Every row gives one point. The window is the flat piece filled in between its corners: a triangle in 3 columns, a solid with four corners in 4, and so on. A path goes straight from each point to the next, and from the last back to the first. List the points from which the path goes on through the window.

Window (3 x 3):
[[ 4.4 -0.1 -2.7]
 [ 3.2  7.0 -2.2]
 [-0.2 -2.5  1.6]]
Path:
(1): [4.0 0.3 2.1]
(2): [ 3.5 -1.8  2.1]
(3): [-2.2 -1.1 -1.9]
(4): [-0.1 -3.5 -1.0]
(5): [ 4.5 -1.2  1.6]
(6): [5.9 4.0 1.1]
(7): [ 3.2  0.7 -7.6]
(8): [ 1.8  4.2 -3.0]
(9): [ 5.7  3.4 -1.2]
(10): [ 3.8 -2.6  1.5]
(11): [-0.9 -2.9 -1.5]
(12): [-1.9  0.5 -1.2]
(13): [ 1.8 -0.1  4.3]
(14): [2.7 2.1 2.4]
(15): [-3.5  1.1 -0.1]
(16): [ 0.7  3.1 -4.7]
Through the window after points: 2, 8, 16

Window (3 x 3):
[[-0.5  4.5  1.6]
 [-3.6 -3.6 -2.3]
 [ 4.0  1.5  0.4]]
Path:
(1): [-1.3 -0.3  2.5]
(2): [-1.5 -0.4  3.6]
(3): [-1.9  7.4 -2.4]
(4): [ 5.5  5.8 -2.7]
(5): [3.9 3.1 3.5]
(6): [ 2.2 -1.7  0.4]
(7): [ 2.0  0.7 -1.7]
(8): [ 0.5  0.2 -3.1]
Through the window after points: 8

Window:
[[ 1.2 -5.2  1.2  2.1]
 [ 2.0  0.8  1.7  0.0]
 [ 4.5 -5.6 -1.8  2.1]
 [-3.1  4.8 -2.5 -3.9]]
Path:
(1): [ 2.5 -0.7 -1.0 -3.3]
(2): [ 1.0 -0.3 -1.3  2.2]
(3): [-2.1 -0.5  0.2  3.3]
(4): [-0.1 -0.1  0.5 -2.5]
(5): [ 3.2 -6.9  1.2 -2.3]
(6): [ 3.6  0.2 -0.1  5.3]
(7): [ 1.3 -3.4  0.9  3.7]
(8): [ 0.9 -6.4  1.0 -3.0]
(9): [ 1.1 -6.6  1.9 -1.7]
(10): [ 1.3 -1.2 -0.3  5.3]
(11): [-2.1  4.8  0.0  2.2]
(12): [-1.7  0.1 -3.7 -7.9]
(13): [ 0.1 -0.5 -2.2 -3.9]
(14): [-0.4 -0.5 -3.0  0.8]
(15): [-2.8  3.5 -2.6  0.8]
(16): [-1.5  3.3 -1.2 -7.6]
Through the window after points: 7, 9, 11, 15

Window (6 x 6):
[[ 7.3 -2.5 -0.3  6.0 -2.4  5.2]
 [-1.9 -3.1  0.4 -2.9  0.7 -0.6]
 [-1.6  1.8 -5.0 -3.9  4.3 -0.7]
 [ 1.5 -0.3 -0.8 -5.6  3.6  4.1]
 [ 1.3 -0.5 -0.7  0.1  5.0 -3.9]
 [-2.9  4.7  0.0 -0.1  5.1 -4.4]]
Path:
(1): [ 0.4  4.5 -0.2 -3.3  0.0 -2.0]
(2): [-1.0 -1.8 -0.7 -0.5  3.0  0.9]
(3): [-2.3 -0.4 -0.7  1.7  5.5 -2.2]
(4): [ 0.9  3.1 -1.2 -2.3  1.8 -3.6]
(5): [ 6.2  0.3  1.0 -1.2 -0.2 -0.7]
(6): [ 0.3 -2.3 -2.5  5.9  2.8  2.8]
(7): [-1.5 -0.7 -0.8  0.9  4.8  2.6]
(8): [ 4.3  0.9 -2.0 -1.9 -0.2  0.6]
(9): [ 0.9  1.6 -3.0 -4.6  3.0  0.0]
(10): [-2.7  0.4 -3.8 -1.9  4.9  0.6]
(11): [ 4.4 -1.7  0.2  5.8  0.4  5.1]
(12): [ 8.0 -2.1 -2.3  1.0 -4.3  1.7]
Through the window after points: 5, 7, 9, 11

Window:
[[ 2.9  1.4  2.6  0.1 -3.8 -2.9]
 [-4.1  1.1 -2.4 -3.0 -3.4  5.2]
 [-0.9 -2.6  0.1 -2.0 -0.8 -0.7]
 [-3.1 -0.1  4.1  0.0 -5.0  7.7]
 [ 2.7  1.4  0.4 -3.7  2.8 -3.8]
 [-3.3  1.6 -2.9  0.8  0.0  3.4]]
Path:
(1): [-7.6 -0.7  3.0 -2.9 -1.2  3.0]
(2): [-6.4  1.5  1.2 -1.5 -2.9  0.3]
(3): [-1.5  0.5 -3.6 -3.3 -3.1  6.9]
(4): [ 1.5 -1.0 -4.9  0.8 -1.6  4.6]
(5): [-4.9  1.8 -0.2 -0.6  0.1  1.4]
(6): [-4.5  1.3 -0.7 -2.9 -2.0  2.5]
(7): [-1.2  0.6 -2.9 -0.8 -2.8  5.6]
(8): [ 0.6  0.2 -2.9 -1.3 -1.9  4.9]
Through the window after points: 2, 4, 6

Window:
[[ 2.4  5.4  1.7 -0.9 -5.8 -4.1 -0.3  0.1]
 [ 5.1  2.8  0.3  0.7 -6.2 -0.2 -3.6  0.8]
 [ 0.6  2.2  5.9 -2.5 -0.5  8.5  4.1 -3.3]
 [ 0.6 -4.2  4.0  0.4  3.4  1.3  4.9  1.6]
 [ 3.0 -0.3  2.0  2.0 -7.8  0.3  0.2 -1.9]
 [-0.9  0.8 -2.8 -1.4 -1.6 -2.9  0.5 -0.1]
 [-6.4 -1.9  0.4 -5.0 -2.1 -1.5 -0.7  3.2]
 [-8.2  5.2  2.1 -1.4  0.2  2.8  0.9  1.3]]
Path:
(1): [-1.2  4.3 -1.6 -2.2 -5.1  5.3  4.0  1.7]
(2): [ 0.0  2.1  1.0 -2.8 -3.3  0.8  5.5  3.3]
(3): [-0.8  1.5  4.1 -0.8  1.9  3.9 -2.8 -3.6]
(4): [-1.4  2.7  3.3 -0.6 -2.5 -0.6 -1.3 -0.3]
(5): [ 0.5  1.6 -0.4 -2.2 -4.6  2.5  1.5  2.8]
(6): [-1.7  5.1 -0.7 -1.5 -1.1  4.0  5.5  5.1]
(7): [-4.0  3.3  3.5 -0.9 -3.0 -2.3 -2.8 -2.5]
(8): [ 1.2  0.8  4.2 -0.9 -4.1 -0.4 -1.6 -2.7]
(9): [ 2.6  4.6 -1.6  1.2 -7.3 -1.9  3.0  2.6]
(10): [-1.5 -0.8  1.7  0.5 -2.8  0.8  5.4  3.3]
(11): [ 0.0 -1.5  2.8 -1.4  1.1  0.7  0.4  0.3]
(12): [-0.8  0.7  2.2 -1.6 -3.5 -1.5 -2.1 -0.4]
Through the window after points: 6, 8, 10

Window:
[[ 1.0 -2.2 -3.6 -0.1 -1.6  3.2 -4.1 -1.9]
 [ 3.8 -2.2  2.1 -2.7 -3.9  3.1 -2.8 -6.6]
 [ 1.7 -3.5 -1.2 -0.3 -1.1 -1.3  1.3  0.8]
 [ 4.4 -1.4 -3.8 -5.2 -2.2  1.6 -0.9  6.4]
 [-0.6 -0.3  2.4 -3.0  1.7  4.2  2.0 -2.4]
 [ 0.7  4.0 -3.7  4.4  2.6 -1.1  2.5  0.9]
 [-3.3  3.0  1.8  0.7  2.4 -5.3  1.8 -2.0]
 [-0.5  2.3 -9.6  3.5 -3.1 -0.9  1.7  0.1]]
Path:
(1): [-2.9  2.0 -4.2  6.6 -4.2  1.1 -0.7  0.0]
(2): [ 1.1  2.3  5.6  2.4 -1.0  5.7  0.9 -1.6]
(3): [ 1.2 -2.4 -0.6 -4.8  0.7  0.7 -0.3 -3.1]
(4): [ 1.6 -2.2 -4.5 -0.4  2.6 -0.2 -2.0 -3.5]
(5): [-1.3  1.4  1.8  0.4 -4.8  0.6  1.5  1.5]
(6): [ 2.3 -2.4 -1.3 -2.4 -3.8  1.6  0.4  6.0]
(7): [ 4.0  0.1 -5.2 -3.9  2.2 -0.9 -1.2 -1.1]
(8): [ 5.2 -1.2 -7.9 -3.7 -0.8 -1.6  0.1 -1.2]
Through the window after points: 4, 6

Window (9 x 9):
[[ 1.3 -5.7 -0.9 -3.7 -2.2  0.9  0.8 -2.3  0.6]
 [ 4.4  9.8 -5.8  2.2 -3.3 -7.5 -2.7  7.2 -0.8]
 [ 0.8  0.4  3.4  4.4 -2.2  2.1  1.2 -2.2 -0.5]
 [-1.0 -4.7 -3.5 -1.8  2.8  0.0  1.1  0.4 -3.5]
 [-3.2 -2.3  6.4 -2.1 -2.5  3.8 -1.3  1.1  0.6]
 [ 2.7  2.4  5.6  0.3  0.6  4.4 -4.3 -0.6  1.8]
 [ 5.3  6.5  0.7 -1.0  0.3 -6.0  1.2  3.2 -2.2]
 [-3.4  0.7 -2.6 -3.4  0.8 -4.4 -1.3 -1.0  1.8]
 [ 0.0 -5.8  1.3 -1.2  1.4 -4.2 -2.3  0.5  0.6]]
Path:
(1): [ 2.2  4.5 -1.3 -1.8 -4.0 -5.8 -2.4 -0.4 -5.9]
(2): [ 0.4 -0.2  2.5 -1.0 -2.2  0.5 -3.7 -3.5 -3.0]
(3): [ 0.9  0.8  2.8 -0.9 -0.4  1.1 -0.5  3.0  2.1]
(4): [ 3.0 -3.2 -2.7 -2.3 -0.4 -2.2  2.9  1.8  3.2]
(5): [-1.6  0.3  2.7  2.0  0.2 -1.8 -4.9 -0.5 -4.2]
(6): [-4.4  0.2 -0.6 -3.8 -1.4 -3.6 -2.4 -2.7 -1.3]
(7): [ 3.0 -1.1 -1.8 -0.6  2.2 -2.4  1.0  2.7  3.7]
(8): [ 0.6 -5.7 -0.8  2.7 -0.7 -1.3  2.3  3.3  4.6]
(9): [-1.8  2.8 -2.8 -6.5  3.5 -1.5 -2.7 -2.9 -7.7]
(10): [-2.5 -2.3  5.0 -3.7 -2.5  1.9 -2.1 -0.8 -4.2]
(11): [-0.8 -0.1  4.3  0.7 -0.9  2.9 -0.6  2.7  5.3]
(12): [ 1.7  3.4  4.8  0.0 -1.9  3.1  1.1  7.8  3.6]
(13): [ 1.8  0.6 -0.7 -1.6 -0.5 -4.8 -2.8 -3.5 -1.6]
(14): [-2.6 -2.6  4.0 -2.2 -1.2  1.4 -2.8 -3.3 -1.2]
(15): [ 0.6 -3.1  1.6 -1.0  1.6  0.9  0.6  1.5  1.5]
(16): [ 2.3  3.7 -2.4  3.7 -0.3 -1.6 -0.4  5.6  3.5]
Through the window after points: 2, 4, 6, 8, 10, 16

Window:
[[-1.2 -1.1 -0.1 -0.5 -4.0  0.0 -1.5 -3.4  3.0]
 [ 3.0 -0.5 -1.5  4.6  0.6  2.7 -1.0 -4.4 -3.1]
 [ 1.0 -0.3 -3.5  2.9 -0.3 -0.6  4.3  0.7 -2.3]
 [ 0.2  1.4  4.0 -3.8  2.3 -4.2  3.1 -1.4 -3.0]
 [-2.8  7.0 -3.3 -2.5  0.1 -0.5  3.4 -2.7 -5.6]
 [ 4.9  2.1  2.3  4.2 -4.9 -6.4  2.5  4.2 -1.6]
 [ 3.4  4.5 -0.2  4.6 -3.3  2.4  4.2  4.8 -3.7]
 [ 2.5  0.4  2.2  2.0 -0.3 -3.3 -1.1 -1.6  5.5]
 [-0.2 -2.5 -2.8 -3.6  4.4 -2.0 -3.8 -2.6 -1.4]]
Path:
(1): [ 4.7 -0.5 -0.1 -1.0 -0.7 -3.5  2.0 -3.4 -2.0]
(2): [ 3.6  5.9 -1.5 -1.5 -3.8  0.3  3.4 -1.1 -1.4]
(3): [ 0.2 -4.0  0.8  9.6  0.5 -1.3 -1.5  4.5 -0.4]
(4): [-0.1  0.8  0.3  0.9  2.3 -1.0 -0.8 -2.0 -2.4]
(5): [ 1.5  1.4 -4.3 -3.1 -2.1  1.6  2.3 -3.1  0.7]
(6): [ 2.8 -0.3 -1.7 -3.5  1.2 -0.7  2.7 -4.3 -0.7]
(7): [-0.6  2.3  5.2  5.0  0.5 -2.5 -0.6  1.1 -5.1]
(8): [-1.0  1.9  1.7  0.4 -0.7 -3.0  0.6  1.4 -1.7]
(9): [ 5.0 -0.6  2.3 -3.8  1.0 -2.6  4.2 -5.0 -1.1]
(10): [ 3.1 -1.4 -0.1 -5.5  0.4 -2.2  4.7 -0.8 -1.1]
(11): [-0.8  2.8  2.4  1.0  1.2 -2.9  1.7 -0.7 -3.3]
(12): [-4.6  6.5 -1.7  2.5  0.2 -6.0  1.7  6.0 -4.8]
(13): [ 6.5  0.6  0.9  3.1 -3.1  3.9  3.2 -3.7 -1.4]
(14): [ 8.1  4.0 -2.1  2.6 -1.5 -4.1  2.7  0.3  0.6]
(15): [-1.1  0.7  3.6  2.5 -4.1 -4.4  1.4  3.2 -3.2]
(16): [-5.3  0.2 -1.2  3.2  0.9  0.0 -3.2  1.8  0.8]
Through the window after points: 6, 8, 10, 14

Window, 11 rows:
[[ 1.2 -3.2 -2.7 -1.0  1.6  0.5  0.8 -3.6  1.6 -1.9 -1.6]
 [-2.7 -0.8  1.7  0.8 -0.4 -3.0 -3.5 -1.3  2.5  2.4  2.6]
 [ 0.3 -4.3  3.2 -1.0 -2.1  6.3 -3.5  1.3  2.6 -1.1 12.5]
 [-0.2 -7.4  1.8  0.7 -0.4  4.1  3.6 12.5 -6.2 -2.3 -1.5]
 [ 2.4  0.7 -2.4 -0.2  1.2  2.0  3.5 -1.4  1.7  4.1  2.3]
 [-4.9  1.4  1.9 -4.2  3.6  3.3 -0.5  0.4 -1.0 -1.0  4.8]
 [-0.7  4.1 -0.6  1.0 -4.1 -5.2 -2.2 -3.8 -1.8 -0.2  1.7]
 [-1.6 -2.3 -1.1 -7.9 -0.3 -1.9 -3.4  4.7  4.2 -0.6  2.1]
 [ 3.0  0.2  1.2 -2.6 -0.2  1.7 -1.0 -3.7  2.0  0.7 -4.1]
 [-0.2  2.1 -4.8  0.2  0.8  1.4 -2.5  0.2  1.9  1.7 -1.5]
 [ 1.6  2.1 -0.5  1.9 -0.8  0.8  1.9 -2.5  5.5 -1.2 -0.8]]
Path:
(1): [ 3.6  1.4  2.3 -1.5  0.1 -1.1 -1.7 -0.4  1.1 -0.4  3.6]
(2): [-8.3 -0.7 -3.6  2.1 -6.1  1.0 -1.6 -2.9 -1.6  0.2  4.6]
(3): [-5.2 -1.3  2.7  0.0 -2.7  2.7 -0.3  0.0  3.2  1.8  1.2]
(4): [ 4.1 -1.0 -1.9 -1.9  1.8 -0.6 -4.0  1.5 -0.3 -3.0  5.0]
(5): [ 2.9  1.8 -0.5  1.6  3.0 -2.2 -0.5  0.7 -0.1  0.3 -0.5]
(6): [-5.4 -3.3 -2.8 -8.0 -3.8  1.2 -0.6 -2.8  4.0 -0.4 -0.5]
(7): [-2.4  1.0  1.0 -0.9 -4.0 -0.8  1.8 -2.4  1.2  0.4  1.3]
(8): [ 2.8 -0.4 -1.2 -2.3  2.4 -0.2 -4.1  0.8  3.1 -0.5 -0.5]
(9): [ 0.9  1.0 -0.2 -1.4  2.2 -2.2 -2.2 -2.8  2.5 -1.7  2.2]
(10): [-3.2 -0.3 -2.6 -1.9 -5.4  4.3 -1.1  1.4  4.1  7.6  0.3]
(11): [-6.4 -5.3 -2.8 -0.8 -3.9  5.4 -3.0 -1.5  3.5 -1.5  5.1]
(12): [ 6.1  5.1  1.1 -1.3  2.9 -3.4  2.4  0.4 -2.7  0.5 -2.0]
Through the window after points: 1, 7

Window:
[[ 0.6  1.9 -3.7 -0.5  4.5  0.8  2.0 -4.9  2.2 -3.1  5.5  1.5]
 [-3.6 -2.3 -2.8 -5.5  0.6 -2.6 -3.0 -3.5 -8.9  1.6 -5.8  0.8]
 [-3.6  4.0  5.0 -0.5 -3.0 -5.5 -1.3 -3.0  3.1 -4.1  3.3  1.6]
 [ 2.3  0.2  3.8 -0.9 -5.5  3.1  3.0 -2.0 -5.5 -4.1 -4.0 -0.5]
 [ 2.5 -2.0  3.6 -0.6 -0.2  2.5 -3.9 -7.3  2.9 -3.4 -2.5 -0.1]
 [ 4.1  3.1  1.0  1.0  3.4 -2.7 -3.1 -5.8 -8.0  4.4  0.2 -1.5]
 [-0.9  2.4  3.4  3.9  5.1  1.6 -1.1 -2.5  4.6 -4.4 -1.5  2.9]
 [-1.3  2.2 -4.2  2.5  2.7  0.4 -1.2  4.0  1.1 -3.9  4.1 -3.0]
 [ 1.9  4.1 -1.0 -6.7 -0.5  0.2 -3.5  1.5  0.6  0.1  2.4  3.8]
 [-0.1 -2.4 -4.2  5.7 -2.5 -3.5  1.1  1.8 -2.6 -1.9 -1.2  0.1]
 [-1.4 -3.7 -4.0  1.1  4.2  5.7 -4.3 -1.9  0.0 -1.7  5.8  3.4]
 [-0.3 -5.7  1.1 -0.4  0.2 -0.8  0.9 -0.4 -4.1  2.0 -3.0 -1.2]]
Path:
(1): [-0.2 -0.2 -1.3  0.5 -0.2  2.2 -1.7 -0.7  2.8  0.7  4.1 -0.3]
(2): [-0.3 -3.0 -3.9 -2.4  5.9  0.4 -4.5 -1.3 -9.9 -6.6 -2.1  8.3]
(3): [  0.3  -1.9  -0.1   0.7   0.6   0.3   3.8  -0.1  -6.2 -10.6   1.7   4.5]
(4): [ 0.0  0.0 -2.4  1.4  2.6  1.2 -3.9 -2.0 -0.1  1.8  2.3 -0.6]
(5): [-6.3  0.1 -2.4  3.9 -0.9 -1.1  0.5 -3.3 -1.3  1.1 -0.6 -0.7]
(6): [ 4.1  2.9  1.8 -2.4  1.2  0.0 -2.7 -0.1 -0.1 -4.9  2.2  1.2]
(7): [-0.4 -1.3  2.4 -0.5  2.0 -1.8 -2.1  0.0 -3.9 -4.4  1.1 -0.4]
(8): [ 1.4  3.0 -1.1 -1.5 -2.1 -0.6 -1.9 -3.3 -0.8  5.1 -1.4  1.6]
(9): [-0.4  2.4  1.5  1.8 -0.7  0.0 -0.9 -3.0 -1.2  1.0  1.4 -0.2]
(10): [ 0.4 -0.4  2.3 -2.4  1.1 -4.3 -2.6 -3.8 -1.9 -3.1 -0.4  0.8]
(11): [-0.2 -2.6 -0.6 -1.1  3.8 -0.8 -2.7 -0.3  0.0 -4.7 -1.3  1.8]
(12): [ 0.3  1.3  0.0  1.8 -0.3  3.3 -1.7 -3.5  0.7  0.1  2.7  1.1]
Through the window after points: 1, 3, 9, 11

Window, 12 rows:
[[ 3.8  4.9 -5.1  3.2 -6.7 -2.4  0.6  1.6  1.7  3.6  1.0  2.3]
 [-1.4  1.5 -2.6  4.9  0.3 -2.8 -0.4  4.7  4.0  2.6 -4.2  1.9]
 [-0.1 -3.8 -0.9 -3.4  3.5  5.0  4.6 -4.5  1.3 -1.3 -3.2 -7.6]
 [ 7.8 -7.0 -0.9 -0.9 -0.4  7.5  0.1 -3.7 -3.4  0.1  4.0  3.8]
 [ 0.2 -1.1 -2.5 -2.4  3.2  1.9  3.5 -2.9  0.0 -7.7 -4.1 -1.1]
 [ 3.3 -4.7 -0.7 -3.4  0.8  0.4 -2.4 -6.1 -0.6 -0.2  6.1  2.3]
 [-2.3  1.1 -2.6  2.4 -2.0 -1.5  1.9 -1.0 -4.4  3.1  0.1  3.1]
 [-3.8  2.0 -2.5  3.8 -9.2 -0.6 -2.4  2.0  3.3  1.9 -3.0  4.7]
 [-0.1  3.9 -3.4  5.3 -2.1  0.7 -4.5  0.4 -1.0  0.6 -1.1 -1.5]
 [-1.9  0.5  0.7 -1.5  4.2  6.3  4.7 -1.2  2.1 -4.2  1.7 -2.4]
 [-0.6 -3.0 -3.2 -6.0  2.9  4.0  1.6  2.1 -1.8 -3.2  0.3 -4.3]
 [ 1.8  7.3  1.4 -0.4 -3.4  1.8 -2.5  2.4  2.1  4.4 -6.4  3.5]]
Path:
(1): [-1.4 -1.5  0.8 -0.1 -6.3 -1.8  1.5  2.6 -0.7 -0.1 -1.1 -1.2]
(2): [ 1.2 -1.3 -0.3  0.1 -1.3 -0.6  0.1  0.4  0.6 -1.6 -2.2  0.3]
(3): [-0.6  0.4 -4.3 -2.9  3.1  4.6  2.7 -2.1  1.5  1.1  2.6  0.8]
(4): [-0.6  0.7 -6.4 -2.5  1.9  3.0 -3.1 -1.8 -0.4  2.3 -0.1  0.9]
(5): [ 0.9  1.0  3.6  2.4 -3.2 -2.5  4.6  0.7  2.1 -2.6 -2.1 -1.2]
(6): [ 2.3 -3.1  2.7 -2.0 -4.7 -0.2  1.4  4.6 -2.9  0.0 -0.3 -1.6]
(7): [-1.1  2.7 -6.4  2.2  4.9  5.0 -2.0 -5.8  2.2 -1.2 -1.8  2.2]
(8): [ 0.9  1.4 -6.3  1.4 -0.8  1.2  0.0 -2.2 -0.1  1.2 -2.0  2.1]
(9): [-3.5  0.6  3.4 -0.1 -1.6 -1.1  2.4  1.7 -1.2  0.2 -0.2 -2.5]
(10): [-0.3 -2.4 -0.4  1.0 -0.7 -0.9  1.0  0.6 -1.8  0.6  0.2  0.3]
(11): [-0.5  6.3 -6.8  1.2 -0.7  3.7  1.4 -1.8  1.6  2.5 -3.4  2.1]
(12): [ 0.9  3.4 -5.6  2.6  5.1  4.3 -2.2 -3.4 -1.3 -0.3  0.2  0.7]
Through the window after points: 10, 12

Window:
[[ 6.6 -1.3 -5.4 -0.4 -0.8 -3.9  4.3 -4.0 -5.2 -5.6  6.1 -4.0 -1.3  2.6]
 [-0.2 -0.6  9.2 -3.9 -2.1 -2.3 -1.2  0.4  2.3 -2.7 -1.9  0.9 -3.1  3.7]
 [ 1.5  1.1 -3.4  1.8 -1.5 -1.8  1.1 -3.9  2.6 -2.0 -1.2 -1.5 -0.2 -8.0]
 [ 3.0  1.2  6.0 -0.9  0.4 -0.6  0.1  7.3 -1.1  6.5  0.3  3.0  2.9 -0.3]
 [ 1.6 -2.8 -8.6 -2.5 -8.0 -1.3 -1.3  2.2 -3.8  1.7  4.9 -0.4 -1.5 -4.2]
 [ 0.6 -0.2  0.2 -1.7  1.2  3.5 -1.9 -2.1 -4.8 -4.3  3.4  4.5  2.2 -2.1]
 [ 5.9 -3.2  3.1  4.2  4.7 -2.0 -4.8  7.7  3.1 -0.9  2.8 -3.6 -1.6 -4.0]
 [-5.7  1.3 -0.2  0.9  1.2 -5.5  1.3  3.3 -2.2 -5.5 -1.8 -1.0 -3.8  4.1]
 [ 1.7  5.1 -0.1 -1.0 -2.2  1.8  0.0 -2.2  0.0  6.1  3.9  3.5  2.4  3.5]
 [-4.1  0.8  7.4  4.3 -2.8 -2.2 -1.3 -1.6 -4.6 -3.6  1.1 -2.5 -3.8 -1.5]
 [-1.5 -2.1 -4.4  0.0 -3.0  2.0  1.4  0.9 -3.1  0.0 -3.9  0.0 -5.7  5.2]
 [-1.8 -5.9  0.7  1.8 -1.5  1.7 -4.2 -1.4  2.2 -5.4 -4.9  1.0  4.0 -0.2]
 [-2.4 -1.2  0.6 -3.8  3.3 -3.3 -0.8 -0.3 -1.2  3.0 -1.5  0.2  0.4  3.1]
 [ 4.0  3.7 -0.7 -2.6 -0.7 -0.4 -3.8 -1.5 -0.6  1.4 -1.9 -0.3  3.7 -1.1]]
Path:
(1): [-1.5 -2.2  2.7 -0.3  0.8 -0.8  2.5  5.1 -1.5 -1.6  1.1 -4.0 -0.2 -3.0]
(2): [ 3.0 -0.1 -0.2  2.7  1.7 -3.3 -4.4  1.9  0.8 -2.2  0.7  0.2 -2.4  1.5]
(3): [ 2.7 -2.1  0.0 -4.1 -4.7 -6.7 -3.4 -0.5 -3.7  2.1 -1.2  7.2  1.3 -0.6]
(4): [ 1.3  1.2 -1.1  3.2  2.4  6.7  1.2  0.4  1.0 -2.1  3.5 -7.7 -0.9 -0.5]
(5): [-3.5 -0.7  2.6 -4.1 -0.5  3.0 -1.0  6.8 -1.6  0.1  2.4 -5.9  1.2 -2.1]
(6): [ 0.8 -0.7  0.1  1.1 -0.6 -1.4 -1.7 -0.9  0.4 -0.3 -2.3  2.4 -0.8 -0.1]
(7): [ 1.0  0.6  2.7  2.5 -3.3 -1.3 -0.8 -0.8 -5.0  2.5 -3.2  4.6 -2.9  0.3]
(8): [ 0.4  0.9 -2.8 -3.0 -0.1  1.2 -1.8 -0.6  2.9 -1.9  4.1 -3.0  4.3  0.1]
(9): [-2.8  1.0 -0.6 -2.5 -1.0  0.3  1.8  2.1 -2.7 -3.9  2.8 -1.7  0.0  0.7]
(10): [ 2.6 -2.3 -3.5  3.8 -0.7 -8.8 -1.8 -0.8 -1.7 -0.7 -2.9  0.5 -4.9  2.3]
(11): [ 2.4 -2.9  2.5  2.5 -1.3 -3.9 -2.1 -2.0 -2.4 -1.8 -2.0  1.9 -4.5  1.1]
(12): [-1.3  0.6 -0.2 -2.4  0.2  0.7 -0.4  0.9  0.4 -2.2  1.5 -2.1  0.6  0.0]
Through the window after points: 1, 7, 9
